Every row gives one point. Each copy is the shape, with its points in the same order, turned, moved and blurred by noise. Some copies are also mirrored. Which?
In the rows, 128 means zero.

Shape:
[[111 157 131]
 [157 112 163]
 [168  74 165]
 [106 147  99]
 [103 142 108]
 [206 124 137]]
Copy 1:
[[100 137 149]
 [104 110  81]
 [114  74  61]
 [126 127 164]
 [118 120 162]
 [154 134  56]]
Copy 1 is: mirrored
Copy 2 (6 x 3):
[[116 120 103]
 [120 122 173]
 [145 112 207]
 [128  89  90]
 [131  97  96]
 [ 83  89 188]]
Copy 2 is: mirrored
Copy 3:
[[130 142 161]
 [166 106 110]
 [157  84  81]
 [100 156 146]
 [106 142 153]
 [173 152  69]]
Copy 3 is: only turned

Shape, 7 rows:
[[231 143 125]
 [147 146 148]
 [154 118 139]
 [130  81 116]
 [ 99 116 148]
 [ 97 128 130]
 [128  73 148]]
Copy 1:
[[221 112 105]
 [138  97 151]
 [139 101 121]
 [102 111  89]
 [ 82  93 147]
 [ 86 116 143]
 [ 93  80  98]]
Copy 1 is: only turned
Copy 2:
[[181  49  79]
 [124 113 107]
 [137  99 125]
 [143 119 172]
 [105 156 148]
 [121 153 134]
 [120 105 172]]
Copy 2 is: mirrored
Copy 3 (7 x 3):
[[192 165  62]
 [149 137 134]
 [135 161 122]
 [ 83 179 123]
 [102 146 165]
 [ 92 128 150]
 [ 97 193 151]]
Copy 3 is: mirrored
Copy 4, 7 rows:
[[103 195  52]
 [120 125 100]
 [143 145 103]
 [178 153 135]
 [153 104 140]
 [140 113 153]
 [192 132 116]]
Copy 4 is: mirrored

Shape:
[[142 176 170 105]
 [119 126  99 128]
 [140 112 102 126]
 [148  85 158 143]
 [ 52  88 109 172]
 [141 147 169 159]
 [ 59 109 100 124]]
Copy 1, 7 rows:
[[139 145  59 126]
 [ 99 120 135 103]
 [ 98 123 140 135]
 [146 170 160 150]
 [113 153 190  50]
 [167 139 111 119]
 [ 76 151 153  61]]
Copy 1 is: mirrored
Copy 2, 7 rows:
[[152 184  80 167]
 [114 131 134 111]
 [102 127 130 128]
 [115  92  92 148]
 [176  65 161 100]
 [140 140  70 126]
 [163 117 185 108]]
Copy 2 is: mirrored
Copy 3 (7 x 4):
[[111 138  70 115]
 [156 125 155 130]
 [160 112 143 152]
 [123 145 127 190]
 [129 184 216 135]
 [ 87 130 117 141]
 [159 182 184 110]]
Copy 3 is: only turned
Copy 4 (7 x 4):
[[188 161 143 116]
 [102 123 170 111]
 [102 134 165 139]
 [123 110 116 170]
 [ 77  56 134  89]
 [176 106 149 140]
 [ 79 106 134  69]]
Copy 4 is: only turned
